Each wall is flat, endless, passes through zero and stands at right angles to its row. A trip goes straight from one point to another. Which walls does it cross, in order?

Walls:
(1): [-21.3, -18.3]
(2): [ 13.5, -14.7]
(3): [ 26.1, -17.6]
(4): [-9.3, 12.0]
(5): [ 10.8, -10.1]
(6): [ 4.4, 28.0]
(7): [-11.3,   9.5]
Trips:
[-10.1,  20.6] to [3.6, 8.8] -> none
[12.6, 16.4] to [ 31.8, -11.6] -> 7, 5, 2, 4, 6
[ 5.3, 19.7] to [ 5.9, 12.4] -> none
[ 11.5, -10.0] to [25.1, 13.1] -> 6
[-27.8,  12.5] to [-0.8,  6.7] -> 1

Walls:
(1): [ 29.3,  27.2, -11.9,   2.4, -19.1,   2.2, -23.1,  12.3, -13.7]
(2): [-55.8,   6.8,   3.4, -13.9,  10.2, -26.1,   7.5, -26.7,  -3.5]
(3): [16.8, 18.3, -1.5,  9.3,  4.4, -1.6, 10.9, -4.1, -8.5]
(4): [  9.7, -11.3,  -5.4, -11.7,  36.1,   7.7,  28.7, -10.8,  10.3]
(5): [-11.1,  -4.7,  13.7,   4.5,  -1.0,  15.2,  31.5,  26.7,   9.5]
(6): [  8.6, -26.7,  25.5,  -1.7,  22.7,   3.3,  -2.0,  10.3, -16.0]
Trips:
[18.1, 26.3,  6.8,  4.2, 19.1, 27.2, -3.2,  1.6,  3.4] to [ -3.1, -14.2, -11.0,   8.2,   5.6, -33.3, -17.1,  10.5,   5.6] -> 5, 4, 3, 2, 1
[ -3.4,   1.4, -11.7,  10.3,  -2.0,  18.9,   8.9, -34.4, -37.8] to [ -1.7,  11.4,  -8.2,   7.9,  -5.9,  -0.9, -18.4,  -5.4,  21.9] -> 4, 3, 2

Walls:
(1): [-43.0, -13.0, -23.3,   7.2, -19.5,  55.0,  28.1,  17.1,  -5.7, -11.2,
 -20.2,   1.7, -32.5,  -0.8,  16.0,  -5.6,  -9.2,  26.0]
(2): [  9.7,  -0.1,  -7.1,  27.6, -13.9,  -0.8, -18.1, -24.9, -10.8,  10.0,
 -36.9, -13.1,   5.2,  -3.1,   1.7, -24.2,   4.6,  -3.6]
(3): [ -0.1,  14.3,  10.2,  -8.6, -10.1,  23.5,   4.5,  -0.2,   4.2, -21.0,
  -2.5,  22.6, -37.3,   7.4, -22.3,  -1.0, -24.1,  12.4]
(4): [-13.3,  13.0,  27.8, -21.0, -16.9,  12.3,   6.8, -29.1,  26.2, -33.5,
   1.6, -17.0, -29.5,  12.8,   7.5, -13.8, -11.6,   0.9]
(5): [-14.4,   1.5,  33.4,   1.8,  14.5,  17.2, -19.7,   1.3,   6.7,  -4.0,
 -19.4,   6.2,   6.4,  13.4,  -4.5, -22.5,  14.2,  32.4]
(6): [ 18.8,  32.7,   1.0, -16.3,   5.5,  -0.2,  16.1, -20.1,  11.0,   6.3,
 -15.3,  -1.6, -17.4, -26.9, -10.7,   7.1, -16.9,   8.3]
Trips:
[-12.8, -20.5,  12.0, -11.0,  -2.2,  25.3,   0.0, -15.7,  10.1,  13.9,
  -6.8,  33.8, -34.5,  15.2,   5.9, -27.2,  -3.2, -10.7] to [-12.0, -13.4,   4.4,  38.0,  17.5,   8.8, -21.5, -20.0,  33.9,  16.3,
  33.3, -18.3,   8.4, -15.1, -22.2,   5.0,  -3.3, -32.1] -> 1, 3, 5, 4
[-15.5, -20.4,   7.9,  -1.5,  16.5,   6.8,   5.0, -26.3,   3.3, -32.9,
   7.3, -26.4,  10.5,  25.7,  -8.3, -21.1,  27.0,  -9.7] to [ 16.6,  14.4, -30.3, -15.2,   0.6, -31.0,  -0.8,  15.6, -14.4, -14.8,
 -48.5,  15.2,   2.3,  24.8, -11.7,  -2.5, -17.9,   3.0] -> 3, 4, 6, 5
[ -1.9,  29.5,  26.1,  -2.8,   9.1,  21.9,  -4.0, -23.7,  19.5, -27.0,
  22.6,  -9.9,   8.2, -20.0, -14.7,  -5.0,  -2.7,  -0.5] to [  5.7, -18.4,   2.8, -14.2,  -4.6,  18.3,  10.9,   9.7,   1.9,  -7.6,
  39.2,   9.0, -17.7,  21.8,  -6.2, -25.7,  14.7, -17.3] -> 6, 1, 5
[-43.3, -12.7, -22.1,   1.7,  11.5,  -9.9,  -2.3,  10.4, -22.8,  24.6,
  13.2,  11.3, -14.8,  11.7,  17.2,  -0.5,  29.4,   9.1] to [ 28.4,  12.3,  17.5,  28.9,  -8.9,   4.8, -27.6,   8.1, -18.9,  23.3,
  10.7,  -2.2, -23.5,   5.2,  -8.9, -26.1, -27.9, -24.0] -> 2, 5, 1, 3, 6
[ -6.4,  -4.4,   4.5,  25.9, -27.9, -35.6,  24.7,  -4.6, -20.7,  -0.8,
   2.2,  -6.0, -20.2, -13.7,  -4.5, -15.8,  24.1, -12.3] to [ -7.3, -34.8,  -2.0,  -8.2,  -6.2, -40.7,  39.2, -16.3, -25.8,   1.1,
 -20.8,  20.2,  -5.0,  -0.6,  -3.8,  13.2,  -0.1, -27.7] -> none
[  2.5,  14.9,   8.2, -18.2,  -5.0,   6.3, -37.5,   7.8,   0.7,   2.8,
  28.2,  -0.1, -16.5,  -2.6, -10.5,   9.6,   6.9, -16.0] to [  4.2,   5.2,   6.0,  24.5,  -0.8,  25.5,   7.6, -17.8,  -4.4,  -8.4,
   9.5, -16.5,   9.7, -15.0, -20.5,  -3.3, -18.4,   8.6] -> 6, 5, 2, 1
